Each wall is flat, endless, passes through zero and stands at right angles to its row. A trip goes straight from one point to another. Which walls does it cross, in order?

Walls:
(1): [ 17 -42 -22]
(2): [ -6   0 -44]
(3): [ 61 -17 -38]
(4): [ 39 -47  14]
(5): [-31  77  27]
Trips:
[40 94 12] to [ 39   1 -28] => 2, 4, 1, 5
[-10  54  13] to [-66 -85  15] => 5, 1, 4
[ 25 -44  13] to [-40  34  26] => 3, 1, 5, 4
[-100  -37   43] to [-26 -33  -8] => 5, 1, 2, 4

Walls:
(1): [-63 -28   1   0 -27 -95  -4   1]
(2): [-49  -7 100  -7 -54  -4   5 -31]
(3): [ 43  -5  11   1  -9   0  34 -18]
(4): [  1 -47  80 -21  27  96  -4  78]
(5): [ 51  14 -21 -37  30 -56  -3 -29]
(6): [77 52 14 -5 40 16 10  2]
(7): [-70  30  -2 -39  40  42 -14  -9]
(8): [-31  17 -15  -2 -51  35  18 -39]
(9): [ 88 -17  63 -44   2  36  37 -43]
Trips:
[ 14 -30  11 -18  23  98  30  12] to [ 73  40 -69 -17 -43  42 -59 -19] => 5, 7, 4
[ 65  24 -40 -11 -60  11  41  32] to [ 33  -6  -4 -66  73  21  20   9] => 4, 8, 7

Walls:
(1): [ 22  24 -15  77 -37  58 -30  41  19  -2 -35 -91]
(2): [ 29  30  -8  -7 -14  18 -38  25 -11   6  -4 -12]
(3): [ -6 -15   1  13  25 -25   9 -13  42 -38 -25   2]
(4): [ 29  30   2  41 -44  17  49  80   4 -30   8 -45]
(5): [-11 -34  -6 -24  19  -5  18   8 -62 -14  -8 -15]
(6): [-16 -26 -76 -27 -53  -8   5 -52 -57  12 -39   3]
(7): [-43  13  -1  17 -13 -37  38  15 -22  -9  47  20]
(8): [ -1 -57 -19  34  20  18  22 -55  41  20 -24  -5]
(9): [-32  -8  10  47 -57  21 -18 -23   5  -4  22  10]
(10): [-28 -17  -6 -35  40  -6  -9 -48   2  31 -34  23]
Trips:
[ 50  -3  -9  28  32   3 -41  20  48 -33   3  54] to [ 45   7  39 -58 -14  52  25   7  -3  -3  20 -22] => 4, 8, 3, 5
[ 27 -44 -37  32 -73   4  -9 -37 121 -32 -60 -31] to [ 45 -24  13 -27 -37  -2 -43   4  31  27  62 -29] => 2, 6, 3, 8
[  2   7  44 -43   2  -8  14 -26 -50  11 -22  33] to [-26 -55  14  -3  -9   8  -1 -20  31  25  -3 -10] => 7, 8, 9, 3, 5

Walls:
(1): [-25  75   4 -15   4 -52  15  23  53  -6 -27  -7 -10 -22   4   1 -31 -69
  -5  25]
(2): [-27  27 -20 -44   1 -14 -53 -22  18 -51  31  66   2  45  34  59 -10 -10
 -35 -14]
(3): [ 25   2 -30 -33  18   4  30  13  33 -14 -23   0  -8  57  18 -26  34 -49
  10 -29]
(4): [  8  27 -24  16 -13  36 -65  38  14   8 -34  21 -30   7  -4 104 -48 -67
   6  20]
(5): [ -54    0  -66   25  -68  -16   47  -80   -2  -37   32  -24 -104  -80
   13  -25    9   61   -1  -30]
(6): [ 25   0 -37 -30  31  16 -69 -24  10 -31  17  -5 -26  25  36  -2 -13 -18
  49  24]
(7): [-22  18 -38 -36 -22 -13 -25 -10 -38 -39   9  15 -26  22  63  42 -34  47
   3  18]
(8): [ 54 -52 -28  18 -26  -7  15 -12   2 -15  28  24  39 -52  17  39  27  34
  13  51]
(9): [  9  96 -31  31 -33 -19 -22  25 -50   2 -78 -68  -6  29 -17  40 -45 -53
  25 -17]
Trips:
[  6  52  18  70  50  70 -18 -15  76   2  61  42 -20  47 -58 -14  39 -73
 -14  10] to [ 55   2  -5   9  16  -3  35 -45 -35  16  89  -3 -35 -14 -49  28 -20   0
  56 -42] => 1, 5, 2, 8, 3, 4
[-11  54  16  64 -32 -18  13  79  26 -52  31  -2 -10 -34  10  13  19  39
  43   9] to [  4   9  49   4  15  32  10  34 -16 -62 -58  20 -69  52  77  46 -40  24
 -14 -41] => 2, 8, 3, 6, 5, 1
[ 91 -56 -31 -11 -69 -32 -44  25 -45  52 -52  31 -41  60   3  54   3  21
   8 -39] to [-43  16 -13 -21   2  29   7  14  15  31  28 -58  13 -40 -26   0  11  21
 -45  32] => 6, 2, 3, 5, 7, 9, 4, 1, 8
[-49  -3 -44  15 -37  37 105 -65  32  -4   4  34  60   2 -27  11  93  85
  -2  34] to [-60 -45   8 -13  -5   0  -2  -6 -78  48  58   4  22  -8   0  49 -44 -29
 -43  23] => 7, 2, 4, 5
[  23  -24  -71  -71  -14   22  -41  -43   27  -15  -18    3   47   35
  -28    2 -109   43   11    6] to [ 31 -28   4  -6  15  29  47  40 -11 -57 -70 -28 -37   0   3  16 -52  -6
 -29   0] => 3, 8, 1, 2, 6

Walls:
(1): [  40  -39  -67  -15   -7  -16   20  -20  -15  -23  -21   11   10  -35
   14   -2    2   42   22   96  -25  -87   44 -111   29   48  -29  -63
   40   -8   11  -42  -48   37  -13   56   17  -21   22  -46  -40   -2
    0  -11   50  -57   -8  -30]
(2): [-26 -14 -30 -22  68  62 -19 -35   7 -33 -42  17 -52 -25 -60  37  54 -26
   3   3  72  44 -25  18  -7  -2  30  57  -2   8  -3 -23 -17 -32   5  12
 -96 -32  16   6  18 -72  24  27   4  25  62 -44]
(3): [ 77  66   8 120 -74 -26  37  -2 -41  -9 -84 -15  -4 -51 -56  67 117  88
 -10 -35  18 -50  35 -25  -8  32 -25  10 -16  28  14 -11  39  16 -54  14
 -19  -4  20 -20 -53 -37  24  53 -58  16 -44  52]
(4): [ 87  63  38 -70  12  -3  25  55  32 -16 -23  51  37 -73 -40  46   9 -26
   1  -5 -25 -77 -27  -9  18  -7  99  -5   5 -19 -88   3  26 -17 -28 -10
 -33  29  48  83 -64   4  24 -27  59 -37   7 -28]
(5): [ -40  -10  -27   41   31  -24    1   46   -4  -17   16  -14  -78  -20
  -59    1    4   82  -41   42   25  -24   18    3   12 -120   -9  -80
   71   39  -21   -9   83   18  -19   17   29   -9   13  -42   61   12
   -4   -6  -18   -4    0   -3]
(6): [  6 -16  92 -35  35 -41  17 -30 -59  66  20  32  25   5 -40  14 -21   6
 -36   3  27 -34  -9 -67  -4  17  55   9  14  62  37  18  21 103 -69 -50
  22  10  24 -28 -61 -19  63  20 -66 -34  28  15]
(7): [ -6  38  47 -29 -77 -23  83  60  -3  -5 -29 -73   6  41   8 -46  20 -11
 -11 -21  27 -51 -88 -19  24 -67 -41 -17 -39 -69  33  67  48  23 -24   7
  34  33  86 -28  -8   6  55 -18 -78 -18  53 -11]
(8): [-16 -11 -26  19 -10  -2  54 -34 -23 -20  18  46 -38 -39 -16  -3 -18 -49
   7 -50 -14 -19  21 -28  88  13  17  -3 -18 -14  12  49 -10  23 -22 -13
 -35 -32  28  24  11  64  10  25  52  14 -19 -44]
(9): [ 55  56  -5 -21   9 -34  30 -17 -25  19  -7 -22  20  73 -45  39  -7 -29
  13  25 -12 -38  29  -8 -27 -19 -20  -9  -8   1  43   5 -48 -40 -34 -15
 -88 -21  18 -13 -32 -35   7  82 -14 -10  47  -8]
(10): [-45 -74  26 -15 -14 -29  62  -8 -30  86 -19 -23 -20 -36 -69  17 -62 -13
  -3 -34   5 -15  63  33 -20  -4 -23  36  36  -1  24 -26   8  -2 -15  -3
  55 -40  35  17  30 -57  27 -56  36  52  -4  25]
(11): [ 28 -35   5  58  39 -16 -77  32  -3 -50   4  -5  47   7  34  15  25  33
 -38 -76  -2 -72 -15 -36 -70 -19 -45 -20  -3  26  18 -29 -34 -44 -31  -9
  62  27  31  99  -1 -28 -26 -35  67 -36  83  26]
(12): [ -10 -106   60    2   20  -11  -65  -15    8   30   41   13   -8   54
   25   -8  -39   31   36   35   10   34   -4  -19   24   20    8  -12
   89  -50   43  -20   11  -22    0  -58  -10  -40  -54   63  -14   42
  -61  -20  -37   27   -8  -62]
Trips:
[105  16  61 -25 -25 -39  12  36  12   7 -24   1   3  -5 -28  51  22 -48
  79 -37 -23   9 -37   3   1   5 -49  30  -6  38  19 -16 -39 -46  54  35
 -35  -2  13 -43  18  10  82 -23 -23  38 -15 -31] to [ 46  48   8 -46  -3  16   5  55 -74 -40  34 -39  22   7 -23 -12 -20  34
  67   8 -32  13 -80  51 -32   5   5  39 -23  30  32  31 -38  20  74   3
 -69 -60  -4  32  13  40  -9  37 -14  48 -64 -92] => 10, 8, 12, 3
[-44 -34  52 -35  -7  44  32  38  45 -57 -30  22  -9  20  27 -27 -47   1
   2 -30 -16  34   1 -22  18  30  17  25  33 -23 -28 -40 -93 -31 -35 -44
  41 -70  30 -67  71  83 -26   4 -13   2  60  29] to [ -23    8  -66   37  -40   92   19  -24  -38  -18   11   -8    1   64
  -23   47   63  -65   44   19  -30    6  -46   14  -11   -6   50   57
   -3  -54 -104   18    6   12    1   47   -2  -30  -17   -1   44   49
  -20   -8   22   49  -42  -11] => 2, 7, 10, 12, 4

Walls:
(1): [ 42  25  -7 -25  53  27  48  17  26  -1 -18  -5  44  33 -54  -7 -33 -44
 -54   3  28  35  37 -15   4 -35 -50  23   6 -12 -14  14 -20  -1   0 -13
 -14   3 -74 -52 -70  15 -34  -8  22  49 -21 -14]
(2): [ 22  -5  87  25 -39  31 -28 -53  14  -5 -54 -33  25 -17 -32 -49 -58  41
  41 -20  12 -32  24  29  31  -3 -69 -47 -38  -2  42  70 -24 -47   7  35
 -74  11 -13 -51 -15  42 -16  -7   2 -41 -20 -19]
(3): [ -9  -2 -41 -38  67  34  -7 -51  79  68 -52  15  56  33 -55  -7 -29 -27
  60 -25  21  48  33 -66  -6 -24 -20 -38 -54 -11  32 -12 -31  82  33  57
  68 -23  48 -10 -65  37  37  10  10 -46   7 -54]
(4): [ 55  39  41 -21  19  -2 -38 -26  23 -41 -35   4 -28  25  -2  66  45  16
 -83 -32 -36   6  -9  21  -6 -50 -15 -11 -26 -43 -63 -17 -22 -31   6  64
 -19   3 -26 -59  53   5  13  60  42  26 -31 -27]
(5): [ -7  17 -50  16   5  19 -76 -48   5 -19   2  -1 -18  10 -46  -8  30 -30
  55  41  -7 -56 -32  12   3  11  48 -23 -26  23 -29 -80 -31  25 -44 -39
  -7 -18 -95  45 -29   5 -42  84   6 -23  29 -46]
(6): [ -7 -29  20 -53  -9   6   0  34  45  20  20 -48  -2  36 -55 -73  62  63
 -16  15  30  -7   2 -21  -6  32  18  26  -1  12   8  41  28 -21  32 -11
  -1  14 -23  -6 -59 -53  -5 -84 -15  45 -68  13]
(7): [ -4 -38   7   3 -32  20  -2  87 -25  30 -10  40 -31  44 -30  33  19  19
  19  -1 -21 -46 -27 -30 -47  12 -33  55  -2  11  28  -1  -5  49   9  27
   7 -63  -4  -2  37  40 -41 -53 -68  46 -32  20]
(8): [ 46 -16 -16   0 -15  14  -8 -19   1  23  53   8 -23 -91  20  52 -43  31
  58  32  49  12 -17 -13 -22   9 -15  32  -2  12 -50 -21  32  -9   3 -61
   0  58  23 -18  43  -1  44 -21  26 -54  12  -7]
(9): [ 56 -14 -32  32 -46  67 -22  -3 -24 -56  -7  57  37 -15 -84  81  -5  51
  14 -14  37   4 -43 -24  23 -55  -2  18 -36 -17  29 -36 -40  11  15  51
  26  21  -1 -45 -19  71 -10 -42   2  -5  16 -33]
(10): [ 45  26 -54 -45 -56   1  17  54   0 -31 -34 -29   3   0  -8  44  -8 -20
 -74  -2   8 -56 -18  10 -31  44 -24  33  18 -16  15  -4 -31  11 -37 -44
   7  21 -39  35  32  13 -14 -75  21  11  38   3]
(11): [-16  10  30 -10  12 -15  -4 -19 -19  14  35  22 -30 -33 -35  37  33 -14
  11 -51   2  98  -2  34  17 -84  42 -72  23 -51  33  65 -23 -41 -22  41
 -41  22  49  20  56  32 -10  14 -12 -23 -16  -6]
Trips:
[ -43   36   -8   10    7  -37  -82    3   75   20  -12  -51   -5  -43
  -13    8  -47   35  -10    8   33  -24    3   -2   68   67   12   -3
   38    0  -27   28  -73   56   36  -39  -19   10  -31  -27 -121   -1
   16   -5  -47   17   -8   -8] to [-59  29 -28  36  75   5  -7 -35   8  38 -20  26  64 -18 -21  -6  11 -49
  24  -1  67 -44  40   8 -21 -16 -10 -18  13  29  25  -5  26  53   3 -22
  56  -1 -16  -9 -25 -47  54 -61  56  42  25 -38] => 10, 2, 8
[ -9 -29  21  27  35 -18   5 -46 -44  -5  52 -74 -46  17 -43   2  49 -18
  37  36  18 -12   8 -24 -34  44   5  58  -2 -30 -10  39   5  -1  25 -11
  40  -5  -7  73 -22  12  11  43 -25 -50  32 -38] to [-24   5  -5  -9 -14  -5 -23  19  34  23  13 -27 -14 -24  40 -12 -19 -35
  41  -7 -43  20 -11  17 -65  20  66  62 -12 -20 -63  15  31  36  79  18
   6  37  14  32  -6  -3 -29 -12 -14 -19 -22  55] => 7, 3, 5
